Each row of a before or after table is a point. The points were changed in one or more steps. Then noise was added and the rows were shuffled. The steps act on columns, c1 being the first. What was done? A step turns or swaps two columns, mirrors them in a line or flattens them onto one, adds a multiple of one to another, or multiplies or shifts one. Angles are multiples of 10 degrees, from the lower column toward the higher: turns from -170 to 170, lines from 10 to 170 but not 90. Use the fewest steps. Two steps may share a column if one is a turn and the other turns, adds or multiplies; they go together, in the order done. Otherwise the lowest column goes first.

Before (14 x 3)
[[  1.9   0.8  -9.4]
 [  2.8   2.9  -9.7]
 [ -2.2  -4.6   3.6]
 [ -2.1  -5.4   2.5]
 [ -3.2  -3.1   3.9]
 [  5.9  -2.6 -10.1]
 [  3.1   1.9  -7.4]
 [ -2.8  -2.3   5.2]
 [  4.7   1.8  -5.7]
 [  4.8   1.4  -5.9]
 [ -1.2  -2.2   0.7]
 [  3.7  -1.8   2.3]
 [  2.6  -0.6  -6.6]
 [ -2.2  -1.4   3.5]]
After (14 x 3)
[[-5.7  1.4  0.3]
 [ 0.9 -1.8 -0.1]
 [-1.8  1.8 -0.4]
 [-2.3  0.7  0.0]
 [-1.7 -6.4 -0.1]
 [-4.4  1.5  0.0]
 [ 2.6 -4.7 -0.4]
 [-2.3  2.7 -0.2]
 [ 2.3 -2.7 -0.1]
 [-3.6  2.3  0.4]
 [-0.8 -4.3 -0.1]
 [ 3.6 -1.9  0.2]
 [ 2.5 -4.2  0.3]
 [ 0.2 -2.8  0.2]]
Steps: turn c1 and c2 by -80 degrees; multiply c3 by 0

Before (12 x 6)
[[ 0.7  3.9 -0.5  2.0 -4.6  1.2]
 [ 0.7  1.7 -2.6  3.4 -4.8 -2.6]
 [ 2.7  2.9  5.5 -0.5  0.4  0.1]
 [-5.1 -1.7  2.1  3.9 -4.9  4.3]
 [-0.5 -3.2  5.2  1.5  1.4 -1.7]
 [-1.7  2.8 -2.0 -2.3 -1.9  1.7]
 [ 3.3  3.2  3.8 -1.7  1.4  4.9]
 [-3.9  1.8 -0.4 -2.9 -2.4  1.1]
 [ 0.5 -1.1 -1.0  6.6  0.9  5.0]
 [-1.6 -3.6 -0.1  1.1 -4.7  5.0]
 [-3.7 -0.7 -1.1  5.3 -4.6 -3.4]
 [-3.3  2.1  6.0  3.4  1.3 -1.6]]
After (12 x 6)
[[ -3.1   1.8  -6.3   1.8   4.7  -1.5]
 [ -5.5  -1.4  -2.0   1.3 -15.1   4.3]
 [  3.0   3.1  -5.0   0.3   1.3   0.1]
 [  3.1   3.5  -4.2  -1.1   4.4   5.1]
 [ -1.6   3.1   1.7  -1.7  -5.3   1.6]
 [ -3.6   1.8   0.4  -1.3  -7.5   1.0]
 [ -0.3  -3.3  -5.4   0.8   4.0  -1.5]
 [ -1.9  -3.2   0.1   0.8 -14.1   4.4]
 [  1.0   2.5   2.7   1.5 -14.6  -2.6]
 [  0.8   4.1   0.4   0.8 -14.5   1.0]
 [  0.9  -0.6   2.0   2.4   2.5   5.2]
 [ -3.3  -0.4   1.0   2.0 -13.7  -3.3]]
Steps: multiply c3 by -1; multiply c4 by 0.4; multiply c5 by 3

Before (10 x 9)
[[ 0.6  5.8  4.6  1.7 -4.0  1.9  0.9  3.8  7.7]
 [ 6.4 -5.5 -2.0  1.5 -0.4 -1.7  3.2  2.6 -3.0]
 [-2.9  6.0 -5.5 -2.0 -1.2  3.9  7.4 -5.5 -2.8]
 [ 6.8  5.4  1.8 -0.7 -2.6 -5.6 -3.4  1.0 -4.3]
 [-4.1 -4.0 -4.2  1.7 -4.0  5.1  0.1 -4.4 -4.4]
 [-1.7 -0.7  1.5 -5.2  6.1  5.0 -0.4  0.9 -1.0]
 [-2.4  2.8  5.8  2.1 -3.2  2.5  5.1 -2.8  4.9]
 [-3.0 -0.9 -3.7  2.4  5.0  1.2  0.5 -0.2 -2.9]
 [ 9.1 -4.3 -1.2  1.4 -2.0  4.3  2.3 -4.9  3.6]
 [-0.2 -2.7 -5.6 -3.4 -2.0  2.5  2.6 -7.1  5.2]]
After (10 x 9)
[[ 6.9 -5.3  2.2 -0.7 -1.1 -3.9  3.2  2.2 -2.8]
 [-4.0 -4.2  4.2  0.5 -4.9  2.1  0.6 -5.2 -4.5]
 [-2.8 -1.4  4.0  0.0  3.8 -0.6  0.5  0.0 -2.9]
 [ 6.3  5.2 -2.5  0.0 -2.2 -9.1 -3.7  0.8 -5.1]
 [-1.3 -0.6 -3.8  4.2  7.3  4.3 -1.2  0.6 -1.0]
 [-2.4  2.8 -3.5 -4.4 -2.3  5.8  5.3 -3.4  4.3]
 [-2.7  6.0  4.3  4.5 -2.7  2.3  8.0 -5.1 -2.5]
 [-0.6 -2.3  2.5  5.5 -2.9  6.2  2.5 -7.0  5.7]
 [ 0.7  5.7 -3.0 -3.6 -2.8  7.4  0.6  3.5  7.6]
 [ 8.7 -4.5  2.2 -1.0 -2.0  6.9  2.5 -4.9  3.5]]
Steps: turn c3 and c4 by -150 degrees; add -0.3 times c3 to c5; add 0.7 times c9 to c6

Before (8 x 14)
[[ 3.3  2.1  4.1 -0.9 -3.9  4.1  3.0 -2.0 -5.1  4.0 -1.2  5.0  5.3  4.6]
 [-3.6  1.8 -1.8 -0.5  0.7  0.5  7.9 -4.7  1.3 -3.2  1.5 -2.7  3.8 -4.1]
 [ 3.4 -1.9 -0.1  1.3  0.0 -3.0  5.9  0.3  0.1 -1.5 -2.1 -4.1 -2.7  0.5]
 [ 1.8 10.3  0.4  1.9 -0.2  2.1  8.8  0.0 -2.2 -2.1 -3.1 -4.3 -0.9  1.2]
 [-1.7 -4.2  8.7 -8.8  1.4  0.0  0.9  3.6 -5.6 -1.5  1.7 -7.4  4.5 -0.8]
 [-5.7 -2.9 -3.1 -0.6  1.0 -3.9 -1.5 -2.9 -6.3  0.1  2.1  6.7  3.9 -4.7]
 [-3.5 -2.0  6.2  5.5  4.4 -4.2  0.2 -5.5 -0.1 -2.3 -1.7  5.4  5.8  4.1]
 [ 0.8 -4.1  2.1 -4.7 -5.4 -0.7 -0.1  9.9 -4.3 -4.4 -4.5 -2.1 -1.9  0.3]]
After (8 x 14)
[[  5.2  -0.2   4.0   2.8  -6.5   6.3   3.6  -0.4  -1.7   4.1  -1.3  -5.5
    5.3   4.6]
 [ -4.1   3.8   6.2  -1.5   7.0  -6.4   2.9  -4.7  -4.9  -2.3  -1.6  -4.2
    5.8   4.1]
 [ -0.2   0.5  -0.1   3.7   2.0  -5.7   5.0   3.2   0.1  -1.6  -2.1   4.4
   -2.8   0.4]
 [  6.3   3.1   2.1  -0.8  -4.6  -3.1  -5.0   8.5   1.0  -4.4  -4.5   3.4
   -1.9   0.4]
 [ -1.7  -2.5  -1.8  -3.6   0.4   1.2   9.1   0.0   0.3  -3.2   1.4   2.0
    3.8  -4.2]
 [  0.9 -11.3   0.4   2.4  -1.4   3.9   7.5   4.5  -2.3  -2.1  -3.1   0.4
   -1.0   1.1]
 [  3.8   4.9  -3.1  -5.5   3.6  -7.1   0.2  -3.3  -5.2   0.0   2.2  -5.3
    4.0  -4.7]
 [  9.2   1.3   8.7  -4.7   1.3   0.4  -1.1   3.6   2.2  -1.6   1.6   8.4
    4.4  -0.7]]
Steps: turn c1 and c4 by 70 degrees; turn c1 and c9 by 50 degrees; turn c2 and c12 by -160 degrees; multiply c6 by 2; turn c5 and c6 by 20 degrees; turn c7 and c8 by 30 degrees

Before (10 x 20)
[[-1.6  2.5  1.8 -0.4 -6.9 10.6 -2.0 -2.3  4.0  0.9 -3.0 -3.2  0.8 -2.1
   2.2  4.0  0.2 -0.5  2.8 -0.1]
 [ 2.6  1.8  0.0 -1.5 -1.8 -2.2  4.6 -1.6 -4.0  2.5 -2.9 -5.6 -2.6  1.8
   1.4 -0.9 -1.2  0.1 -2.2  0.2]
 [-0.6  0.9  2.3  1.7  3.1 -3.4 -1.0 -0.8  3.9  0.4 -2.5 -4.0  1.7 -2.4
   0.6 -3.7  5.1 -1.6  5.9  0.9]
 [ 3.0 -2.6  3.0  4.6  2.0 -2.8 -1.5 -2.6 -7.4 -0.3 -3.6 -5.0 -2.9 -0.7
  -7.0 -1.7 -0.1 -1.2  3.3 -1.3]
 [ 0.6  0.9  0.8  1.6  3.6 -4.8  0.1 -1.7  1.9  1.7 -1.3 -6.5  0.4 -2.8
   2.7  3.6 -9.6  0.6  5.2 -1.2]
 [ 4.3  2.6 -0.3  0.0  2.0 -5.0 -4.4 -0.3  2.0  1.3 -2.6 -7.2  6.5 -0.2
   0.9  3.6  0.6  0.9  5.9 -4.0]
 [ 2.7  1.7  0.6 -1.9 -7.4 -4.7 -4.7 -1.6 -6.0  2.8 12.5  2.7 -3.5 -2.5
  -8.7 -1.2  4.4  0.4 -2.6 -1.1]
 [ 1.7  3.0  0.7  1.3  1.9  4.6  2.2 11.6  0.5 -2.7  4.4 -7.6  3.9 -0.1
  -1.5  3.5 -2.4 -2.9 -3.0 -6.7]
 [ 4.1  1.2 -0.8 -0.7 -1.2 -1.0  1.9 -2.0  0.7 -7.7  0.5  6.9  4.2 12.0
   1.0  2.7  2.8  0.4  5.4  6.3]
 [ 1.0  0.1  0.2 -1.8  1.4  0.7 -4.2  1.8  0.3  0.1 -1.5 -6.1  3.0 -2.1
   2.4 -0.9  5.1  0.3  5.1  4.0]]
After (10 x 20)
[[  4.7   2.5  -3.0   1.0  -6.1   5.3  -0.9 -27.4   1.0  -2.9   3.9  -7.8
    8.1   0.1  -0.9   3.7  -1.2   3.8   0.5  -1.3]
 [  0.1   3.3   2.9  -0.5   4.6  10.8  -5.2   6.9   3.8   1.2  -2.8  -4.3
    1.5  -2.5   2.1   4.4   0.7   3.2   1.1  -3.9]
 [ -3.0   2.1  -1.9  -1.8   4.2  -5.5  -7.3  -0.6  -6.5   2.8  12.3   1.9
   -6.7  -2.6  -8.6  -2.2   4.3   2.2   0.3  -6.2]
 [ -1.1   1.1   5.9   1.7  -1.9  -4.5  -4.2   3.0   3.7   0.1  -2.7  -4.5
    3.9  -2.0   0.6  -4.2   5.2   1.0   1.8   3.0]
 [ -3.4  -3.6   3.5   4.2  -1.8  -2.8  -4.5   1.3  -7.4  -0.9  -4.6  -4.5
   -5.5   0.1  -7.2  -1.9   0.5   0.9   2.5   0.3]
 [ -2.7   2.8   6.5   0.2  -5.3  -5.3  -7.4  -5.2   1.2   1.0  -2.8  -7.5
   13.1   0.1   1.5   3.3   0.6  -0.7  -0.9  -1.6]
 [ -5.2   1.2   5.0  -0.4   5.4  -1.2  -1.5  -0.3   0.8  -8.4   1.0   6.2
    8.3  12.2   0.1   2.1   2.8  -0.9  -0.2   2.9]
 [ -3.9   2.0  -2.1  -2.1   1.2  -1.4   1.6   0.8  -3.4   1.7  -3.0  -6.2
   -6.0   2.4   1.3  -1.1  -0.8   0.6   0.7  -0.2]
 [  0.1   0.8   5.6  -1.6   2.8  -0.2  -7.7  -5.3   0.4   0.3  -0.2  -6.4
    5.4  -1.7   2.7  -0.6   5.2  -1.2  -0.1   4.3]
 [ -1.7   1.1   5.3   1.3  -3.1  -4.5  -2.4   2.2   2.1   2.4  -1.0  -6.8
    1.0  -3.1   3.0   3.7  -8.8  -0.7   1.1   1.2]]
Steps: turn c1 and c8 by -150 degrees; multiply c8 by 2.5; swap c3 and c19; turn c5 and c20 by -130 degrees; turn c18 and c20 by -160 degrees; shift c7 by -3.0; multiply c13 by 2
